Each row is a point. The points of each table are mixes of a few directions, plus a little noise. Count the directions of each table, and those that both share. Where both have some left over, give the other angles between the two spaces (their principal angles), to ten degrees, smallest first.

First (4 x 2):
[[ 1.01  0.06]
 [-0.14 -0.01]
 [-0.17 -0.01]
 [-0.69 -0.03]]
Second (7 x 2):
[[-0.12 -0.01]
 [-0.61 -0.04]
 [ 1.28  0.08]
 [ 0.48  0.03]
 [-0.57 -0.04]
 [-0.23 -0.01]
 [-0.22 -0.01]]
Directions: first 1, second 1, shared 1

First (6 x 3):
[[-0.23 -0.44 -0.57]
 [ 0.78  0.31  0.46]
 [ 0.33 -0.15 -0.15]
 [ 0.30 -0.24 -0.28]
 [-0.34  0.57  0.68]
 [-0.83 -0.04 -0.13]]
Second (4 x 3):
[[ 0.25 -0.39 -0.47]
 [ 0.19  0.70  0.89]
 [ 0.18 -0.21 -0.26]
 [-0.61 -0.09 -0.17]]
Directions: first 2, second 2, shared 2

First (9 x 6):
[[-0.16 -0.22  0.10  0.38 -0.53 -1.10]
 [-0.17 -0.49  0.06  0.24 -0.60 -0.55]
 [-0.05 -0.41 -0.05  0.27 -0.34 -0.51]
 [-0.20  0.30  0.27 -0.21 -0.25  0.21]
 [ 0.26  0.72 -0.15 -0.25  0.95  0.52]
 [ 0.26  0.42 -0.19 -0.27  0.81  0.78]
 [-0.32 -0.35  0.25  0.13 -0.82 -0.46]
 [ 0.42  0.00 -0.38 -0.20  0.90  0.96]
 [-0.07  0.01  0.07 -0.07 -0.10  0.19]]
Second (9 x 6):
[[-0.08  0.12 -0.56  0.23 -0.69 -0.04]
 [-0.16 -0.05  0.14  0.02  0.82 -0.27]
 [-0.13 -0.48 -0.13  0.04  0.07  0.25]
 [ 0.04  0.30 -0.27 -0.02 -0.24  0.25]
 [-0.09  0.24 -0.42  0.07 -0.06  0.20]
 [ 0.12  0.06  0.15  0.02 -0.36 -0.24]
 [ 0.05 -0.39  0.29  0.18 -0.49 -0.66]
 [ 0.65 -0.60  1.28 -0.65 -0.45  0.78]
 [-0.39  0.79 -0.49  0.13  1.38 -0.26]]
Directions: first 3, second 4, shared 2; angles 50

First (10 x 8):
[[ 0.14  0.18  0.93 -0.75  0.06  0.43  0.31  0.56]
 [-0.24 -0.02  0.01 -0.30 -0.08  0.54 -0.10 -0.92]
 [-0.32 -0.33 -0.11  0.03  0.00 -0.32 -0.41  0.03]
 [ 0.35  0.17 -0.82  0.89 -0.06 -0.39  0.19 -0.06]
 [-0.07 -0.33  0.01  0.21  0.09 -0.91 -0.31  1.12]
 [-0.08 -0.04 -0.24  0.12 -0.04  0.04 -0.08 -0.36]
 [ 0.49  0.44  0.79 -0.50  0.08  0.46  0.68  0.65]
 [-0.19 -0.05  0.72 -0.74  0.03  0.39 -0.03  0.04]
 [ 0.12  0.01 -1.22  1.09 -0.09 -0.42 -0.12 -0.63]
 [-0.16 -0.06 -0.04 -0.09 -0.03  0.20 -0.12 -0.43]]
Second (8 x 8):
[[ 0.58 -0.33 -1.22  0.26 -0.10 -0.13 -0.29  0.05]
 [ 0.01 -0.21 -0.19 -0.06 -0.03 -0.12 -0.24  0.13]
 [ 0.11 -0.06 -0.02 -0.37 -0.04  0.35 -0.02 -0.17]
 [-0.87 -0.11  1.10 -0.06  0.14 -0.61 -0.22  0.50]
 [ 0.03  0.66  0.38  0.44  0.04  0.17  0.73 -0.31]
 [ 0.57  0.46 -0.08 -0.27 -0.10  1.00  0.60 -0.75]
 [-0.63  0.11  0.91  0.08  0.12 -0.42  0.06  0.30]
 [ 0.23 -0.58 -0.83 -0.08 -0.08 -0.26 -0.59  0.26]]
Directions: first 3, second 3, shared 2; angles 70

First (8 x 11):
[[-0.10  0.13  0.11  0.06  0.22  0.15  0.21  0.23 -0.24 -0.06 -0.30]
 [-0.05 -0.05 -0.01  0.06 -0.40  0.07 -0.58 -0.55  0.25  0.08  0.24]
 [-0.20  0.46  0.39  0.40  0.87  0.39  0.77  0.55 -0.59 -0.37 -0.89]
 [ 0.18  0.22  0.32  0.81  0.20  0.03 -0.32 -1.14  0.65 -0.49  0.19]
 [-0.21  0.07  0.08  0.02 -0.19  0.26 -0.31 -0.16 -0.12  0.08 -0.15]
 [ 0.16 -0.19 -0.27 -0.49  0.20 -0.34  0.66  0.91 -0.26  0.15  0.03]
 [-0.13 -0.52 -0.59 -1.20 -0.79 -0.21 -0.13  0.99 -0.46  0.80  0.26]
 [ 0.36 -0.12 -0.03  0.31 -0.12 -0.35 -0.32 -0.84  0.76 -0.19  0.63]]
Second (11 x 11):
[[ 0.21 -0.30  0.14  0.49  0.46 -0.54  0.08 -0.47  0.28 -0.15  0.07]
 [ 0.00 -0.29 -0.02  0.08 -0.23 -0.19 -0.46 -0.44  0.15  0.15  0.17]
 [-0.10 -0.19  0.41  0.76  0.59 -0.23 -0.13 -0.61 -0.06 -0.18 -0.45]
 [ 0.07 -0.37  0.31  0.75  0.54 -0.51 -0.13 -0.73  0.17 -0.16 -0.17]
 [-0.23  0.21 -0.36 -0.79 -1.18  0.57 -0.71  0.08  0.02  0.41  0.42]
 [-0.42  0.01  0.49  0.62  0.48  0.22 -0.20 -0.34 -0.49 -0.07 -0.86]
 [ 0.64  0.40 -0.51 -0.67 -0.13 -0.11  0.90  0.80  0.60 -0.31  0.90]
 [-0.30  0.43 -0.26 -0.89 -0.56  0.72  0.19  1.08 -0.55  0.26 -0.16]
 [ 0.27  0.34 -0.15 -0.05 -0.07  0.10  0.23 -0.01  0.44 -0.27  0.41]
 [-0.04  0.59  0.17  0.26  0.16  0.53  0.19 -0.04  0.03 -0.37 -0.19]
 [-0.13 -0.81 -0.29 -0.59 -0.12 -0.62  0.01  0.69 -0.58  0.67 -0.15]]
Directions: first 3, second 4, shared 3

First (10 x 12):
[[ 0.10 -0.31 -0.53  1.08 -0.44 -0.34 -0.14  0.13  0.27  0.59 -0.06 -0.08]
 [-0.02 -0.57  0.21  0.03  0.84 -0.04  0.00  0.10  0.66 -0.21  0.20 -0.29]
 [-0.37 -0.51  0.51  0.17  0.34  0.75 -0.14 -0.40  0.60  0.33 -0.35 -0.71]
 [ 0.15  0.02 -0.52  0.81 -0.54 -0.36 -0.08  0.00  0.09  0.51  0.06  0.08]
 [ 1.02  0.96  0.31 -0.21  0.89 -0.92  0.65 -0.96  0.99 -0.31  1.82  0.20]
 [-0.22 -0.10  0.02 -0.49  0.05  0.13 -0.05  0.40 -0.45 -0.36 -0.30  0.15]
 [-0.13  0.42  0.10 -0.34 -0.53  0.32 -0.02 -0.13 -0.57  0.01 -0.29  0.14]
 [-0.22  0.04  0.09 -0.63 -0.01  0.22 -0.05  0.32 -0.55 -0.38 -0.30  0.18]
 [-0.21 -0.36 -0.15  0.00 -0.05  0.07 -0.15  0.44 -0.22 -0.05 -0.36  0.03]
 [-0.16  0.39 -0.06 -0.41 -0.57  0.17 -0.05  0.13 -0.79 -0.10 -0.30  0.30]]
Second (11 x 12):
[[ 0.19  0.49 -0.70 -0.14 -0.79 -0.61  0.01  0.63 -1.02 -0.20 -0.03  0.83]
 [-0.14 -0.11  0.23 -0.47  0.37  0.19 -0.01  0.14 -0.08 -0.32 -0.11 -0.04]
 [ 0.03  0.00  0.10  0.19  0.02  0.08  0.03 -0.26  0.26  0.20  0.07 -0.19]
 [-0.23 -0.74  0.10 -0.10  0.70  0.08 -0.12  0.42  0.32 -0.27 -0.19 -0.25]
 [-0.27 -0.54  0.75 -0.16  0.95  0.66 -0.02 -0.46  0.89  0.00 -0.03 -0.75]
 [-0.07 -1.02 -0.54  0.63  0.42 -0.46 -0.21  0.88  0.35 -0.02 -0.19 -0.06]
 [ 0.25  1.54  0.13 -0.82 -1.04  0.10  0.26 -0.63 -1.12 -0.11  0.21  0.65]
 [ 0.06  0.49  0.51  0.01 -0.11  0.44  0.12 -0.93  0.34  0.36  0.22 -0.34]
 [ 0.00 -0.29  0.05  0.51  0.17  0.08 -0.04 -0.21  0.58  0.33  0.05 -0.36]
 [-0.07 -0.12 -0.12 -0.33  0.11 -0.11 -0.04  0.42 -0.29 -0.34 -0.12  0.22]
 [ 0.26  0.29 -0.58  0.66 -0.76 -0.49  0.01  0.06 -0.22  0.39  0.13  0.32]]
Directions: first 4, second 3, shared 3
